Every row gives one point. Any point is a mix of the corners, with weights that add up to 1. It lies inside the corners' shape when no weight is negative. Say inside or outside, and name the corners with a negative weight.

Corners:
(1): [-41  28]
(2): [-14 -11]
(3): [40  1]
Points:
[-57  25] => outside (3)
[-13  21] => outside (2)
[-30  -4] => outside (3)
[-53  12] => outside (3)
[14 -3] => inside

Corners:
(1): [ 37 -31 -31  25]
(2): [ 18  71 -22  -3]
(3): [  3 -35  74 -34]
(4): [ -4 -30 -23  -2]
(5): [  3  19 -26  42]
Points:
[ 14  42 -19  -1] => inside
[ 5  2 -1  7] => inside
[ 28  20 -43  32] => outside (3, 4)
[ 14  38 -17   3] => inside
[ 10  -9  35 -17] => inside

Corners:
(1): [-22  12 -34  -7 -42 -38  -4   5]
(2): [ -7 -45  10 -22 -13  -4 -16  80]
(3): [ 20 -47 -47 -34   5  51  20 -25]
(4): [-19 -40 -10 -45 -16   4   5 -44]
(5): [-39  -1 -45  31 -11   2  76 -32]
(6): [ 39  34  27 -32  17  -8 -27 -23]
(7): [  1  -6 -60  23  45   4 -24   4]
(8): [  3 -56  -6 -29 -13 -33  86  17]
(9): [ 58 -49  24 -14  12  14 -21  21]
Points:
[ -8  -6 -28   5   3  -2  28 -13] => inside
[ 32 -46  -5 -41  16  40 -43   6] => outside (1, 5, 8)
[ 43 -16  -5 -15  19 -15   0  17] => outside (2, 4, 5)
[ -4 -32 -17 -29  -9   5  13 -21] => inside
[-18 -43 -14 -11 -14 -23  22  17] => outside (3, 6)
[  0 -26 -26 -22 -13  16  39 -35] => outside (2, 7)
[ 21 -18   0 -24   3  -1 -11   8] => outside (5)

Corners:
(1): [  4 -14  50   1  31 -42 -32   7   1   8  14]
(2): [ 26 -39 -35 -48  20 -30  38   7  32  27  54]
(3): [ 21  41 -13 -14 -43  24  15 -17 -33 -26  18]
(4): [-22 -18 -30  21  68  -5 -40 -21   3   5 -60]
(5): [-24   9   4   2  34  31  43 -25 -55 -28  16]
(6): [-25 -53  23 -54 -55  48  47   8   2  18   0]
(7): [ 45  -9  25  47  -1  10 -24   8  12 -27 -25]
(8): [-17  35 -15   0  15 -11  13  10  34 -18   0]
(9): [ 29  47  65 -39 -19  23 -42 -93  53  18 -37]
(10): [ -3  84  26 -13  39  40  22  86 -45   8  51]
(11): [  6  10  32 -26   1 -45  26 -22  16  33 -32]
(12): [-18  29 -15  31 -15  32 -21 -32  11  18 -28]
Points:
[-11  10  10  12  -8  19  12   7 -18 -10 -14] => outside (2, 9)
[12  9 17 -8 -7  1 -6 -7 13  7 -9] => outside (5)
[ -4  14  -3 -23   6   4  13  -6   1   7   8] => outside (7)
[ -5 -12 -24   0 -21  25   5 -44  23  -8 -22] => outside (1, 10, 11)
[ -9  23  29   4 -26  20  29  23 -23  -2   2] => outside (2, 4, 9)

Corners:
(1): [-36 -13  32   7  15   1 -16 -24 -64 -19  11 -58  -5 -49]
(2): [-45 -25  23   5  20  28 -25   9   0  12 -65 -19  57 -49]
(3): [ -7 -30  40  39  49 -31 -55  39  19  72  32 -19   4  21]
(4): [ 25 -74  30  72 -17 -10  44  81  20 -79  -8  60  12  57]
(5): [  5 -32 -27 -36 -41 -18  31   4  14  -9   6  21  15  11]
(6): [  1  10 -15  18 -32 -26  18  30  14 -57   6 -30 -14  30]
(7): [-13  28  29 -28  29   3  -8 -29 -69 -25 -35   3  24 -37]
(8): [ 87  32 -29  25 -23 -32  41   8  50  27   2  33   5 -53]
(9): [ 39 -39 -72 -52  25 -13 -22  32 -31   4  47  -2  -7  19]
(10): [-14  -2 -44 -26  56  18  17  13 -17  37  -8 -12 -10   4]
(11): [-42 -29   9  40 -28  -6 -16  10 -20  37 -34  33 -36   7]
(12): [  4 -14 -33 -20  10  15   0 -14 -32 -18   7 -48  25  46]
(13): [-15   3   6  64  -1 -45 -29   0  41  16  38  27  63  -2]
(14): [ -4   5   1  20  13 -43 -18 -42  -2   4   8   1 -69   7]
(15): [-42  65  17  26   4  79  13   3   0 -36  -8   3  -3  10]
Points:
[  3 -22   0  15   2 -17   1  14  -4  -5  -3   6   3   5] => outside (15)
[ -2 -15  -1   7  12  -5  -5  12 -10  -1   3  -7   8   4] => inside
[-41 -49  27  13  27 -24 -43   6 -32  34  -5  14 -12  -1] => outside (6, 8, 12, 15)
[ 0  0 -4 14 -2 -9 11  7 -3 -7 -1 -1 -4 10] => outside (2, 9)
[ -6  14  -7  22 -21   2  28   2  13 -19 -24  22   2   8] => outside (1, 3, 9)
[ -1 -20  -5   4  -4  -9  10  12  -1  -9   2   6   7   5] => inside

Corners:
(1): [-23   3  -2 -43  22  70  23   8 -24 -20  34   0  44 -14  34  -3   0 -21
 -42  69]
(2): [-48   7  28  63 -29 -39 -50  30 -20 -45 -29 -22  31 -55   6 -26   1  18
  51  11]
(3): [ -7  11 -25 -29  19  15 -28   9 -30  58  -2  10  43  12  -1  47   0 -26
 -22 -22]
(4): [ 20  37 -71 -31  39 -30 -15  49 -18   7  50  21   7  40 -30  11  -4 -35
 -15  12]
(5): [-53 -30 -36  47 -68  26  25 -18  12 -25  37 -40  18 -43 -14 -16  42  57
  65   9]
(6): [-65  10  11  59 -18   8  42  29  45  27 -20  -4 -32 -78  -3  -2 -13  40
  46  -5]
(7): [-67   2 -25  23 -39  23  44  18  -7 -13  23 -54  -6 -33  54 -11   7  -9
  30 -39]
(8): [ -5   3 -21   3 -31  -5 -54  11  31  18 -20   5   3  23 -14 -21 -49  -2
 -22   5]
(9): [ -7   8   0 -42  16  19  -5  -9 -29  57  35  16  60  39  24 -44  12  -8
  -7  45]
(10): [ 30  46   5  -2  40  76  -3  57 -39  67  13  18  42  49  -4 -27  10   7
 -41  29]
(11): [-14 -14  34  21  -3 -31 -17  32  61 -24  37 -44  36 -46  -4 -11 -25   7
  47 -58]
(12): [-17 -56  32  53 -20  14 -46  12 -30   1  22 -34 -14 -65 -24 -40 -10 -22
  64 -34]
(13): [-51 -19   8 -10 -23  15  10   0  12  -9  -4 -92 -30 -80  27 -40  36  45
  10 -11]
(14): [ 43 -28 -46  -2  24 -36 -38  40 -15  54   1 -29  56   0  -1  15 -32 -30
 -42  43]
(15): [ 17  31  -5 -21   0 -15 -17   5 -24  23   5 -23  10  -6 -23  -8 -83 -24
  42   3]
(16): [ -8 -12  27  78  19   4 -63 -30  35 -31  23 -37 -22 -20  13  26 -21 -14
  32 -29]
(17): [  5  23 -24  -9  53   9  19 -32 -51  -8 -13   6  59  16 -13 -54   4  13
 -61 -14]
(18): [ 42  42  -7 -33   4  10   4  -4 -27  31   8  31  48 -19   4  -8  37 -35
 -68  23]
(19): [-21 -64  16  28   1  -7   8  16   6 -39 -29 -28 -27  26  -4  -9 -32   9
  38 -15]
(20): [ 47 -19 -19  19  -5   8 -22  27 -32 -21 -10  30   8 -57  55 -20 -78  27
  42 -25]
(21): [-15   3  -6 -17  56  79  36  -6  -6  40 -44  -8  57  -8 -13 -30  31 -27
   2  32]
Points:
[ -6 -10   2  15   1   3 -15  16   0   6  11 -17  19 -25   2 -14 -16  -3
  19  -9] => inside
[-11   4  -6  -6   6  15   8  16 -12  19   4 -14  32  -6  -1 -32   6  -2
  -9  25] => outside (3, 16, 20)
[ -6   7  -5   4  -7   0 -22  11 -12  15  21 -10  23 -13   7 -16 -14  -3
   6   4] => outside (19, 21)
[ 21  24 -11 -28  53  25  16  13 -21  32  16  20  52  37  12  -1 -19 -23
 -27  16] => outside (2, 5, 8, 12, 13)
[-18 -17   9  20   6  17  -3   8  -5  -2   0 -25  18 -22   9 -15 -15   7
  27  -7] => outside (4, 8, 18)
[ 11   4 -10  -6   9   4 -10  16  -8  14  11  -1  12  -4   7  -7 -27 -10
 -14  -3] => outside (2, 5, 21)
[  7  -7 -19  39 -15 -11  -7  20  11  -9  25 -29 -27 -27  -6 -16 -31  15
  29 -34] => outside (1, 2, 3, 9, 21)
[-13  -9  -7  15   5  -2 -15   2  -3  -2   6 -22  11 -20   1 -11 -21  -2
  18  -8] => outside (10, 18)
[  0 -10 -16  -9  10  -3   6  10 -10  25 -15 -10  19 -22  -5 -20 -16 -11
   4 -10] => outside (1, 2, 5, 10, 16)

Corners:
(1): [-36  42  22 -53  -4  14 -20 -45 -26  15   4  10  -4 -11 -35 -15   5  21
  48 -27]
(2): [ 38  39 -46 -50  -9 -16 -19  28  17  13 -52  49   8  14 -23 -45  11 -21
 -35  16]
(3): [-19   9  19 -42 -57 -40  20  40 -18  13  -6  18  -7  -5  28  -4  12  45
 -24   1]
(4): [ 27 -40  25 -29 -25   9   5  -1  32 -26  19  34 -10  -8 -48  29 -24  -5
 -45 -25]
(5): [ 61  45 -48 -44  21 -23 -23 -19  58 -55  55   0  34 -28 -48 -38 -22  69
 -38  31]
(6): [-43 -43 -22  17  27   9   8  25  26 -16   9 -56  17  -9 -12  20  21 -18
  -4  19]
(7): [ 29  23  18 -19  24  62 -76 -25 -20  51  21 -80 -19  25  22   4 -35   6
  14 -45]
(8): [-50 -43   6 -29 -17  24  24  -1 -11 -40 -33 -31 -19 -64  11  33 -13  14
 -13  20]
(9): [-55 -49  23  36 -12  15 -15  20  49 -41  34  40 -35  35  -2  24 -41 -45
  56  38]
(10): [ 22 -35  -7 -12  16 -56  35 -13 -35 -21 -34 -46 -46 -65  -3  36 -44 -40
 -21  50]
(11): [ 23 -22   0  10 -36   0 -37 -20 -45  11 -36   1  35 -68 -21   2 -28  38
  59  37]
(12): [ 27  29 -28 -53  50 -21   1 -29  40  11  53  19 -51 -39  -7 -61  24 -13
   4  57]
(13): [ 11   8  32 -60  13  -3 -27  31 -25 -45 -22   7 -50 -32 -39  29  -4   8
 -17  28]
(14): [-11  -5  28   5 -51 -13  21  26  48 -20 -32  31  21 -25  11  14   9  40
  63 -17]
(15): [-17  23 -34  -5 -14  27  27  -2  15 -31 -25 -34 -23 -52 -42 -54  -6  24
   0 -21]
(16): [-17  28  20  -4   1  29  -2 -41 -28 -35 -30 -59  -3 -26 -11  -8  19 -26
 -29  20]
(17): [ 25  49 -52   3  21  56  17   7  16  39  46 -20  20  34  14 -83 -26  -4
  62  50]
(18): [-24  13  42  12 -49  23  14  23 -35  -9   5   0   0 -45  23  29 -49 -51
 -43 -17]
(19): [ -4 -47  26 -15  22 -30 -15  37  34 -57  12  -5   6   1  23 -16 -18  23
   7  27]
(20): [ -5  32 -17  24  39  23  19  17 -17 -37  45  21 -12  29 -10 -20 -16  12
 -53 -14]
(21): [  7  -7   4 -45 -32  33 -31 -37 -35 -20  32 -54  28  -7  40  -2  33 -24
  60 -13]
Points:
[  9   7  -5 -24  -3   7 -14   5   6  -6  -6   1  -5  -3 -10  -9  -7  -6
  -6   6] => inside
[ -5   5  -1  -7   7  12   2   0  -2 -22  10 -11  -4  -8  -8  -7  -3  -1
 -13   7] => inside
[  1   3  -6 -32  10   3   5  10   9 -22  20   0 -24  -7   0 -14 -21   2
 -18  10] => outside (6, 11, 14, 16)
[ 17   9  -3 -17   8   6 -18 -14  -2 -10  12 -11   4 -11 -13 -10  -9  -8
  18  16] => outside (3, 8, 15)
[ 16   9   5 -25 -11   1  -7  -7 -13   0   0   7  -9 -19  -3   1 -18  -6
   4  16] => outside (6, 15, 19)
[-37 -30  48 -33  -6 -10  -1   5   2 -11  18  19 -36  -9  14  32   4 -12
  22 -17] => outside (2, 5, 11, 15, 16, 17)
